Every row gives one point. The window is the flat piece filled in between its corners: a triangle in 3 columns, a solid with four corners in 4, and so on. A path goes straight from each point to the next, and from the last back to the first. List the points from which the path goes on through the window.
In the rows, 128 means zero.

Window (3 x 3):
[[154 178 144]
 [ 91 106 140]
 [112  97 126]]
Path:
(1): [135 130 146]
(2): [155 157 153]
(3): [139 173 119]
(4): [141 179 121]
(5): [157 153 179]
(6): [136 118 171]
(7): [124 136  90]
(8): [ 84 109 111]
(9): [104  80 149]
(10): [144 138 163]
(11): [121 168 119]
(12): [122 139 120]
Through the window after points: 4, 10, 12

Window (4 x 4):
[[161 106 145 128]
 [116 153 151 114]
 [115 119 154 109]
 [147 148  75 109]]
Path:
(1): [126 129 213  84]
(2): [119 158 136  76]
(3): [100 150 130 116]
(4): [137 146  85 127]
(5): [156 144  96  75]
(6): [152 143 147 101]
(7): [132 133 132 137]
(8): [115 154  77 137]
(9): [134 167  87  85]
(10): [174 120 146  90]
(11): [146 107 137 146]
(12): [113 120 147 126]
(13): [136 122 153  97]
(14): [152 142 121 103]
(15): [122 142 110 140]
(16): [ 92 107 184 148]
Through the window after points: 4, 10, 12

Window (6 x 6):
[[112 104 106 142  88 156]
 [175 160 133 144  91 121]
 [130 162 147 160  90 133]
 [135 163 133  71 179 105]
 [132 150 107 164 147 125]
 [103  46 139 133 123 175]]
Path:
(1): [117 132 147 156  97  76]
(2): [147 174 137 151  96 187]
(3): [125 133 110 132 108 179]
(4): [112  97 114 142  93 123]
(5): [121 142 143 150  92 108]
(6): [137 155 137 157 104 174]
(7): [145 154 125 127 111 163]
(8): [147 120 140 154 127  68]
(9): [134 128 136 147 125  70]
(10): [158 161 135 135 124 154]
(11): [147 151 138 121 165 185]
(12): [130 107 146 113 142  76]
(13): [105  88 132 141 117 114]
(14): [117 110 131 141 123 174]
(15): [135 145 132 121 151 141]
(16): [129 124 134 129 137  72]
Through the window after points: 1, 3, 5, 7

Window (8 x 8):
[[156 111 118 131 115 170  72 120]
 [ 99  94  88 153  46 100 157  89]
 [142 137 153 153 111 111 131 115]
 [152 121 110 149 146 108 131 119]
 [135 107 146 169 148 140 148 129]
 [ 58 111  91 145  62  90 138 122]
 [163 156 113 141 134 186 108 129]
 [146 122 145 113 147 142 145 120]]
Path:
(1): [136  99  93 143  65 109 139 159]
(2): [150  99 106 144  80 129 129 163]
(3): [114 124 113 150 110 137 112  89]
(4): [102 121 142 156 124 105 122  65]
(5): [163 116 130 145 105 112 156 164]
(6): [163  98 109 133  93 152 119 166]
(7): [134 119 118 138 115 152  87 101]
(8): [107 124 118 149 112 115 148  89]
Through the window after points: 6
